Each row of a before or after table is a point. The points were changed in one or more steps. Then noise was added and the rows were shuffled. The steps act on columns, c1 being the first. Write out the steps. A step turns or swaps two columns, mirrors them in a line or flattens them onto one, adds a multiple of one to another, or multiplies or shifts one. Angles are multiples of 10 degrees, from the lower column toward the higher: turns from -170 to 170, lines from 10 to 170 but not 90. Use the fewest steps. Two steps may share a column if one is a turn and the other turns, adds or multiplies; they go together, in the order done. Otherwise the lowest column goes first.

Before, 8 rows:
[[  0 -52]
 [-19 -24]
 [ 53  44]
 [-28 -25]
 [-39  -1]
 [ 76  60]
 [-33  21]
 [ 49 -24]]
After, 8 rows:
[[ 89 -16]
 [-43 -33]
 [ 11 -56]
 [-28  26]
 [-37   5]
 [ -6  36]
 [ 60  -8]
 [-30  -4]]
Steps: turn c1 and c2 by -50 degrees

Before:
[[ -5  16  46 -15]
 [ -7  -3  -3  -9]
 [-30 -57  29   5]
 [-38  17  -2  28]
 [-14   5  -2  -6]
 [-22  23  10   7]
 [  8 -22   0  13]
 [ 59  19  48   1]
 [ 22  16   3  -2]]
After:
[[ 95 -29 -18  38]
 [-63  19 -25  10]
 [ 36   5   0  17]
 [-11  -2  10  -3]
 [ -7 -35  -1  37]
 [ 13  -8 -13 -21]
 [-22   4   5   5]
 [-35   6  -9  23]
 [-50 -48 -16 -35]]
Steps: multiply c1 by 1.6; turn c3 and c4 by 110 degrees; turn c2 and c4 by 60 degrees

Before, 8 rows:
[[ 20 -20  13  24 -15  35  29 -16]
 [ -9  18 -47  19  69  31  32  33]
 [  6 -21 -72  13 -56  53 -31  20]
 [-10 -13  47  -1 -37  14  15  35]
 [-79  86  -5   7 -39  36 -50  35]
 [-19  63  43 -21  44 -27   9  21]
 [  1  39  40 -18 -56  13  31  26]
 [ 11 -17  31  75 -58 -45  30  27]]
After (8 x 8):
[[  2  17  35  25 -27 -11  21  43]
 [  8 -41  26 -45  18  60  11  49]
 [  1  21  33 -31  67  17  31 -51]
 [-12   7  23  22 -57  45  29  41]
 [-33  45 -18  31   5  -8  18  12]
 [ 94  23  44  33 -25  95 -20  -4]
 [-26 -39  29  98   4 -23  22  35]
 [ 14  60  18  40 -26  -9 -32 -66]]
Steps: mirror c1 and c7 in the line at 100 degrees; mirror c2 and c6 in the line at 50 degrees; swap c3 and c8; turn c4 and c5 by 40 degrees

Before (8 x 11):
[[  1  29  23  54  35  13  54 -13  38  30 -20]
 [ 17 -57  42   9 -39 -57  35 -44 -35  17  60]
 [ -2 -59  42 -45  -8 -78 -29 -57 -42 -52  36]
 [ -9 -49  27 -34 -18   1 -17 -39  27   7 -56]
 [ 20   9 -77 -10  33 -55 -41  16  34  -8  10]
 [ 54  42 -30  11 -21 -40  70  31 -16 -14  45]
 [-30  31   7 -14 -46  39  86 -52  29  43  36]
 [ 81  57  20  25  19  24 -40 -41 -21  36 -55]]
After, 8 rows:
[[ 26 -49  27 -32  14 -11 -17  46  27  34 -57]
 [ 28 -59  41 -45 -45 -65 -29  68 -42 -70  36]
 [-57  57  19  24   2  30 -41  78 -20  63 -54]
 [  4 -58  43   9  -7 -69  34  59 -35 -14  61]
 [ 52  30   7 -14  62   0  87  52  30  25  36]
 [  5  30  22  55 -20  33  53  16  38  39 -20]
 [-25   9 -76  -9 -61 -22 -40 -12  35 -14  11]
 [-65  42 -29   9 -10 -44  71 -21 -15 -36  45]]
Steps: multiply c8 by 1.3; turn c1 and c8 by 160 degrees; mirror c5 and c6 in the line at 70 degrees; add -0.5 times c11 to c10

Before:
[[ -5 -13  -8  -6 -12  13   0 -26  24 -29   2  14  13  13]
 [ 23  -9 -38 -12   2  27  -9 -43  22  -1  27 -14   5  19]
 [-16  11  29  21   1   7  -3   5 -22  -4 -25  38   0 -18]
 [  3 -39  11 -25   4  -8  36 -13 -14  23  34 -18 -64   6]
 [ -5   6 -32 -12  12   0  12 -16  21  -5  15  19  20   0]
 [ 19 -28  21 -44  15 -21  12   1  -4   9  -2 -17 -54  20]
 [-13   8   4  29   0  19  16  -3 -14 -21 -37   9 -28  10]
 [-16  -4   7  14 -13  -4  -2  15 -20  -2 -19  -2  -6  12]
 [-32   1  15  15  14 -17   3 -30 -15   9 -10  16 -13   7]]
After:
[[ -5   5 -32 -11  18  35  13   8  19  -5  -7  48  19  -7]
 [  9 -38  11 -25  34  38  36   0 -13  22   9 -45 -64   3]
 [ 24   2  16  16  -6  85   2   0   9   9 -18  40 -13  26]
 [ 10 -30  20 -45   3  25  14 -19 -15   9 -15 -43 -54 -21]
 [ 17   8   4  29 -35 -16  16  18  -3 -20 -12  22 -28  11]
 [ -3  12  28  22 -24 -18  -3   4  -6  -4  -9  95   1  31]
 [ 23  -4   7  15 -23 -28  -1 -11  -5  -2   6  -6  -6  16]
 [  0  -9 -38 -11  27  59  -9  44   1  -2   7 -35   4 -39]
 [  5 -12  -8  -6  -1  39   0  24  22 -30  12  35  13 -17]]
Steps: turn c1 and c9 by -40 degrees; turn c1 and c14 by -120 degrees; turn c5 and c11 by -70 degrees; turn c6 and c8 by 120 degrees; multiply c6 by 2.5; multiply c12 by 2.5

Before:
[[-72  31  11  25  22 -38 -14  24  55 -36 -31  34 -16   7  19 -17  40  34]
 [-42 -10   6  18 -25 -12  36   9  -3  -1  43  -6 -17  50   2 -38  59  16]
 [ 13  -1  30 -18   7 -17  21   8 -16  62 -47 -12 -18  15 -23 -11  -3 -32]
 [ 35   2  56 -17   8   7  17 -40  -7  17 -16  39  -4  18 -13  35  -4 -23]
 [ 18  11  28  -1   0   4   1  11 -20 -12 -33 -24  -9   6 -52  26  31 -40]
 [-95 -26  19 -23 -14 -22   3  33  16 -70 -17  17 -24 -21  16   0  16   3]
 [-90  14  -9 -20  35 -12 -62  37  32 -46  -7  21 -11 -41  48  15  27 -48]
 [ 45  15  39  -1   5 -13   0 -49 -33   0 -19   1  -3 -40 -14 -15 -16 -24]
 [ -4   2  76   3 -17 -18 -14   4 -27  22 -18 -23  34  22 -18   0  10 -33]
 [-72 -22  10  -4  28 -46 -12  65  25 -51  29  46  -1 -31  -6  -8  32  -1]
 [ 52  34  42 -34   1 -46 -13  11 -47 -24 -53  27 -11 -10  17  35 -14 -75]
 [-49 -18  19  31 -42  -6 -22  33  -4  11  12  33 -50  23 -14 -16  40  41]]
After (12 x 18):
[[-95  31   9 -24  21 -31  61 -25  15 -51 -50  17   8 -21  16   0  22   2]
 [-90 -16  -3 -20   5 -15  -3  10  32 -37 -29  21   5 -40  47  14  56 -48]
 [ 52 -17  51 -33 -13 -33  46 -10 -47   5 -57  28  34 -10  17  35   5 -76]
 [-72 -26  21  24  23 -33  46  14  55 -16 -46  33  25   6  19 -17  43  35]
 [ 35  17  52 -17  -6   0  77  31  -7  23  -5  38  -8  17 -12  35 -27 -23]
 [ 46   0  42  -1 -15  -9  60  29 -34   8 -16   1  12 -40 -14 -15 -39 -24]
 [ 13  11  27 -17  -6 -24  81  -1 -16  76  -9 -12   7  15 -24 -10   9 -32]
 [-72  25   2  -4  14 -24  48 -11  24 -59   0  46  40 -30  -6  -8  76  -1]
 [ 18  -1  30  -1  26  -7  61   5 -20   6 -36 -23  -7   7 -52  26  18 -40]
 [-49  23  12  30  55 -47  38 -34  -4   5  17  33 -20  24 -14 -17  14  42]
 [-42  13   2  18  64 -21  97   0  -3 -22  37  -7   2  50   1 -38  12  15]
 [ -4  24  72   3  17  20  46 -10 -27  29  -4 -24  33  22 -18   1  -4 -32]]
Steps: mirror c2 and c3 in the line at 80 degrees; turn c5 and c17 by -120 degrees; turn c8 and c17 by 130 degrees; turn c6 and c13 by -60 degrees; shift c7 by 60; turn c10 and c11 by 30 degrees

Before, 8 rows:
[[ 20 -28 -37  37  33   4  20  12 -16   0  25  -7 -31  12   1 -11 -46 -69
  -16  59  42  25  15  31]
 [ 44  38   0  15   1  25 -14 -42 -12  14 -11   7  -8  14 -38  23  17  14
  -30  13  83  10   2   9]
 [ 30  54 -16  39  -7 -30  36 -39  15  15   8  57  -9  56  19 -50 -47  28
   27 -18   9   1  37 -51]
 [-39 -95 -16  69  23   4  57 -10 -16  58 -26  42  36   0  -2 -31  47  33
   48  61  71  37  52  -2]
 [ 43  -8  -5 -37  70  41 -36 -55 -15 -38  22  41 -27  37   9  -2 -25   0
  -28 -64  31   4  39  20]
 [ 35  13  -9  34  42  12  44  28  52  10 -54  34  -9 -13  18 -24 -18  34
   24  20 -25  26  18 -57]
 [-20 -50 -18  57 -59  49   4 -13  15 -66 -11  29   4 -26  19  15  41 -35
  -11 -14 -46  67 -41  13]
 [-11 -23 -17  46 -28  78  20 -37  39 -45 -12  20 -11  39 -84  20  26  16
   -4  -5  79 -18  14  26]]
After, 8 rows:
[[ 87  50 -18  70   0   3  15 -40 -14  57 -24  41  35   1  -2 -41  45  -8
   51  60  60 -13  56   0]
 [-38  13  -9  34  -2  14  10  -2  54  13 -55  32 -10  -6  20 -31 -19  37
   22  23   8 -11  18 -57]
 [-26  33  -5 -39   7  38 -20 -85 -17 -37  20  40 -26  51   9  -4 -26 -15
  -30 -61  15  24  39  20]
 [-56 -22 -14  39   7 -31  22 -69  15  15   9  59 -10  53  22 -65 -44  17
   25 -18  24 -19  39 -51]
 [-57   2  -4  12   1  21 -15 -72 -10  14 -10  10  -6  13 -39  34  17 -26
  -28  14  56  12   1  10]
 [ 48  25 -19  57  -6  49 -30 -41  13 -66  -8  28   3 -35  18  24  42  -6
  -11 -13 -48  26 -39  13]
 [  4  38 -39  37   3   6   1 -17 -17   0  23  -5 -31  17   0 -14 -45 -74
  -17  58 -22   0  17  30]
 [ 22  10 -17  44   8  77  23 -68  38 -46 -13  20 -11  31 -84  27  25 -25
   -4  -2  52 -18  13  27]]
Steps: turn c1 and c2 by 140 degrees; flatten c5 and c14 onto the line at 80 degrees; flatten c7 and c22 onto the line at 140 degrees; shift c8 by -30; multiply c16 by 1.3; multiply c21 by 0.7; turn c18 and c21 by 40 degrees

Before:
[[ -9  -4 -11 -24  11  -3  -9   9  -7 -20   3  -6 -11  -7  13   5  13  -7
   42   0 -21  -1  -1   7  -3  -2   5  24   0 -19  -1  60 -25  -2 -10 -11
   35   5  10 -26  -4  14  45 -15   0 -30  16  30]
 [ -8 -20 -51 -18   0 -25  -1 -10   0 -10   0  -7   1  -9  11  -2   3 -12
   13   5   2  16   5  -6  15  12   9 -20  36  22   9  -7   6  25 -15 -16
   23  -1 -24   6  20  15   0 -15  22 -27  12 -14]
 [  5   0  -6 -16 -36 -11   5  -5 -17   9  -2  -8   8  12  11  -2   1  14
   25   0  -1   2  23  17 -12  20 -16  24 -17 -16  72 -33  -6   5  -8  -1
    5  -2   8  12  -1  18  51  -9  -9  37  23   7]
 [-10 -20  -4 -14  -4  37   0  12  -6   5  30  11  15  -6 -11   1  21 -10
   20 -17   9 -18  -2  17  -7   3   7   3  21 -17  -1 -27 -24   4 -27 -10
    0   9   0  35 -14   4 -22  37  -1   9  -2 -13]
 [ -4   3  -8 -18 -28 -13   4  20  -6 -10   6 -13  10 -43  -4   3  -3 -28
   37  -2  13 -19  -2  10 -11  11  14 -16  -6 -31   9 -14 -12  -5   2   2
   19   1 -13  12  18 -37 -29 -12   6 -25   2   2]
 [ 10 -22  -7  19  -7 -11  -4  20 -28   5   0  17  -4   7  11   4  15  12
   29   6  10   2  14   3  27  12 -10  17  33 -20  47  -5 -10  11   7   9
   28   0  13  40   4 -15   6  -2 -16 -15  12  -2]
 [ 27 -19  -8 -10  -4 -22  28  -3 -41   0  34  32  -3   4 -62  -2  17   8
  -63  -6  11 -15  16 -34  -3 -12  12  26 -11  -1   6  21  45 -12 -10   3
  -70  53  -6 -23  18  19 -26 -11 -23 -28   6 -10]
 [ -2 -11   3  17  14 -21 -12  10 -24   8  -6  10  13   9  13   7   1   2
    4   7   7  -8  23   6  10   7 -16  10 -12  95   2 -11 -19  -7 -12  17
   18   1   4  40   4  15 -10  -3 -25 -24  15  52]]
After, 8 rows:
[[ -2   4  -2 -19 -27 -14   4  18  -7 -11   8  17  12 -44  -6   0  -2   3
   35  -3  16 -18 -24  10 -10   4  14 -14  -5 -34  10 -15 -13  -8   2   4
   18   1 -13  13  19 -35 -37 -13   8 -26   3   3]
 [-10 -20  -2 -13  -1  37   2  12  -6   7  29  -8  18  -4  -7   2  20   5
   21 -16   5 -17 -10  22  -3  -7   8   4  20 -19  -3 -27 -24   2 -25  -5
   -1  10  -2  34 -14   6 -17  36   2  10  -1 -13]
 [ -8 -22  -9 -19   0 -27   0 -13   0 -12   4  10   3  -9 -14  -1   5  -7
   14   3   4  16 -13   0  15   3   7 -20  36  24  10  -5   6  24 -16 -17
   24  -1 -27   7  23  16  24 -16  20 -27  12 -13]
 [ 29 -20 -26  -9  -3 -25  26   0 -43   1  34 -31  -4   4 -51  -2  15 -19
  -61  -8  11 -16  10 -30  -4 -15  12  26  -9  -2   6  20  45 -12 -10 -11
  -71  52  -5 -20  17  18 -12  -8 -24 -30   5  -7]
 [ -8  -4   6 -22  17  -3  -9  12 -10 -19   6   4 -10  -9   7   8  14   1
   41  -2 -21   0  -7  12  -5   6   3  24  -2 -18  -1  60 -26  -4 -11  -9
   35   3   9 -29  -4  13  56 -17  -2 -30  17  27]
 [ 11 -23   2  19  -7 -12  -5  21 -28   5   0 -14  -5   6   4   5  18 -15
   31   6  12   2  14   0  28 -11  -9  16  34 -18  42  -7 -12  12   6   9
   28   2  13  40   5 -15  -9  -1 -15 -16  14   0]
 [  8   0   3 -16 -37  -9   7  -3 -23  10  -3   8   8  12   7  -1  -1 -25
   29   3  -1   3  13  16 -11  -3 -16  25 -19 -17  74 -33  -5   7  -9   1
    6  -2   8  12  -3  20  47  -8  -4  40  22   6]
 [  0 -12   5  18  11 -19 -10   9 -26   6  -7 -11  13   8  12  10   2 -25
    5   9   7 -10   5   1   7  -9 -15  11  -9  96   2  -9 -19  -6 -10  17
   20   3   4  39   3  16 -33  -4 -26 -23  12  51]]
Steps: flatten c3 and c15 onto the line at 60 degrees; multiply c26 by 0.4; turn c12 and c26 by -150 degrees; turn c18 and c23 by 90 degrees; turn c24 and c36 by 20 degrees; add -1.5 times c36 to c43

Before:
[[-23  18  43  30 -38 -20 -39 -37 -36  22 -48 -15 -13 -25 -29  14  13 -15
    5  27  27  61   2  37 -25 -65   3  16 -17  48  -8 -16 -14  95  56  48
   63   0 -24 -23   6  20 -28  46 -10 -17 -38  10  -8   2 -32   9 -44  -1
   40   7  -3  16  30  41 -16  41 -23  10]
 [ -9 -31  44 -10  30 -18   9 -45 -26  25 -28  -2  17  28  10  -2  13  25
  -27  12  -3  43 -48 -16   2  -8  13 -23  45 -17 -36  29  17   1  34  33
  -25  56 -24  50  45 -15 -30 -18 -14  38   3 -27  31 -18  42 -12 -50  37
  -29  25 -15  32  -7 -50  38 -12  13  18]
 [-10 -33  36  -7  45 -11  -6  19 -49 -43   5  32  -9  19  12  27 -13   0
   -9  -1 -42  -9  17  21 -52   8  26 -34 -21  -9 -21 -20  -2   1 -13  44
  -29  40   2  23 -16 -29 -20  11 -26  48  37   8 -61  16  -1  20  -9 -37
  -10  43 -46  11  34  33  -9  57  -5 -54]
 [ 23 -21  16  -3 -33  38  13  23   6  34  -3  45  26  -3 -55  36   8 -42
   25   9 -52  37  16 -21 -50 -18   7  20  40  -8  15 -35 -51   7  -4 -28
  -21 -10  14 -13 -41  -1  31  17  34  44 -11   5   5 -39  31  23  14 -21
   47 -24   9 -41  33 -12   7  -5  23 -12]
 [ 13   7  38  33   2  13  10 -23  25 -34 -19 -14  33 -26 -41 -30   0  31
   -3  39 -41  68  -3 -32 -39 -66  -9 -11 -26 -17 -11 -22  33  16  32  11
   25  11  -5  -6  35 -24   8   6  43   4 -46  26  26 -25  -5 -55 -36 -16
   46 -15  18  14  -1  -7  14   1  -1 -59]
 [-12   2  19 -18 -16   0 -12  34  18  45 -18  43 -30  36  18  27 -18  28
  -10 -42  26  53 -29  -6  19 -72  24  -7   0  -4 -46  43   6  24  41 -19
   58 -18  25  33 -19  20 -35  -1 -11 -40  20  17 -14   9   3 -29 -39  27
   -7  22  -1 -18  11  41  28  78  23   0]
 [  8  -9  43  35 -13 -31 -63  21 -38  34  -1  55  58  16 -43 -14 -32  29
  -15 -12  -5 -20 -14  15 -21 -17  41 -31  15  40  30  38 -25   6 -15 -32
  -28  60  39  -9  -8  24  -4  45 -19 -35  15  14   9  -6 -17  17   1   7
   34 -32 -28 -46  55 -36  53   0  35  28]
 [  1  -7 -46 -21 -18  17  23 -37 -33  37 -34 -11  -8  -4 -13  42 -49 -22
   26  14 -54   0 -47 -39 -46 -59  24  36   8 -31   3  24  -7  13  49  49
   23   3  31  33 -21  -2  31  19 -30  42 -17 -33 -46  17 -21 -18   8  32
   33 -14  24  18  34  -9  47 -15 -27  20]
 [ -4  19   1  31 -32   8  22  37 -48  43 -28  30  34   8   9 -13 -11 -44
   42  37  30 -24 -47  32 -40  15 -19  -4  30  47 -40  13  12  22  60 -29
  -12  50 -24 -16 -20 -10  27 -11  34  51  16   4 -26 -27 -12 -11 -29 -37
   57 -18  36  25 -19 -16 -17 -10   1 -54]
 [ 53  15  40  27 -44 -14 -14   1 -31 -34  11  27 -31  -9  -7  18   4   9
    1 -19  36  -1   6 -23  17  21 -36 -23  30  16  29 -23   5  30  -9 -14
  -29  26  29  26  -7  20 -44  23  46 -32 -32 -22  22  46  39  32   5  17
  -28 -15 -40  21  44  31  -9  46  27 -15]]
After, 10 rows:
[[ 52  13  41  27 -43 -18 -16  -1 -28  19   9  24 -28  -5 -13  18 -15   4
    1 -15  38   4   8  -9  16  22 -34 -27  24  20  31 -19   4  34 -11 -18
  -55  33  38  24  -4  19 -44  24  42 -36 -33 -18  20  48 -45  33   6  21
  -28 -17 -43  18  46  30 -11   0  27 -14]
 [ 23 -19  14  -7 -33  37  15  26   6 -38  -1  44  29  -4 -55  39  -1 -48
   27   7 -48  40  16 -11 -51 -16   4  21  40  -6  19 -32 -79   8  -2 -23
   -6  -9  23 -14 -43   1  32  17  37  47 -10  -1   3 -37 -15  22  12 -16
   45 -28  14 -40  35 -11   3 -21  25 -10]
 [-10 -26  39  -2  30 -18   5 -44 -32 -34 -29  -4  19  26  12  -7  38  22
  -29  10   0  43 -65 -25   6  -2  14 -24  49 -15 -14  28  21  -7  31  30
    0  51 -11  50  43 -19 -31 -18 -13  41   2 -25  25 -21 -31 -12 -46  35
  -35  24 -10  35  -2 -54  42 -28  16  20]
 [ -9 -34  39  -3  46 -14  -9  14 -54  39   5  32  -6  22  11  31   3   1
  -15   2 -43 -10  19  17 -56  11  25 -31 -19 -14 -31 -20  -1   6 -13  46
  -56  39  -8  19 -11 -28 -17   6 -21  53  34  10 -57  13 -12  19  -8 -35
   -9  43 -48  14  33  37 -12   5  -4 -54]
 [ 14   9  37  31   3  13  11 -26  25  30 -18 -12  35 -29 -40 -26  10  33
   -7  40 -39  75  -4 -39 -38 -67  -6 -16 -28 -24  -7 -18  51  16  32   5
   11  10  12  -4  29 -27  10   6  44   6 -43  31  29 -25  -3 -54 -37 -11
   46 -13  23  17   0 -11  14  22  -2 -55]
 [  7  -8 -47 -19 -17  17  21 -40 -34 -29 -35 -11  -5  -7 -13  45 -60 -20
   27  15 -62  -6 -60 -17 -45 -58  26  32  10 -33 -50  25 -11  12  44  48
   21   4  47  32 -19  -1  24  14 -26  44 -18 -32 -43  16  31 -17  11  30
   31 -15  23  20  38  -4  47   6 -31  18]
 [-27  13  43  27 -42 -20 -39 -26 -38 -11 -41 -14 -11 -27 -30  16  21 -16
    6  28  25  63   5  20 -25 -68   6  12 -16  57  10 -14 -20  97  59  44
   -6   2 -37 -23  11  21 -32  42 -12 -16 -37  12  -6   1  44  11 -43   1
   35   7  -5  16  33  41 -14  69 -25   4]
 [-12   1  19  -5 -16   4 -14  31  18 -41 -18  43 -28  32  16  31   3  25
  -15 -43  26  56 -34  10  16 -68  29  -6   1  -5 -50  47   4  25  34 -19
  -44 -13  23  32 -16  19 -39  -2 -10 -37  24  14 -10  13  15 -32 -36  24
    0  24  -5 -28  10  35  23  94  21   0]
 [ -1  18  -1  30 -28   9  23  32 -41 -40 -32  33  39  10  14 -13  13 -46
   42  36  28 -23 -63  17 -41  17 -25  -4  27  46 -38  14  22  24  60 -32
    3  53 -38 -14 -19  -8  33 -12  31  49  12   3 -24 -28  24  -7 -31 -36
   57 -18  38  28 -17 -15 -16 -19   6 -55]
 [  9 -10  47  35 -13 -41 -64  26 -40 -33  -1  56  67  14 -44 -11 -64  22
  -16 -13  -2 -19 -19  32 -30 -20  42 -37  16  39  -6  34 -44   5 -15 -32
  -10  63  27  -9 -13  18  -6  40 -18 -30  11  21   5  -9  27  19  -2  12
   32 -29 -28 -45  55 -37  51 -24  33  28]]
Steps: turn c10 and c51 by 160 degrees; multiply c17 by 1.6; turn c17 and c31 by 40 degrees; multiply c23 by 1.3; turn c24 and c39 by -30 degrees; multiply c33 by 1.6; turn c37 and c62 by 60 degrees
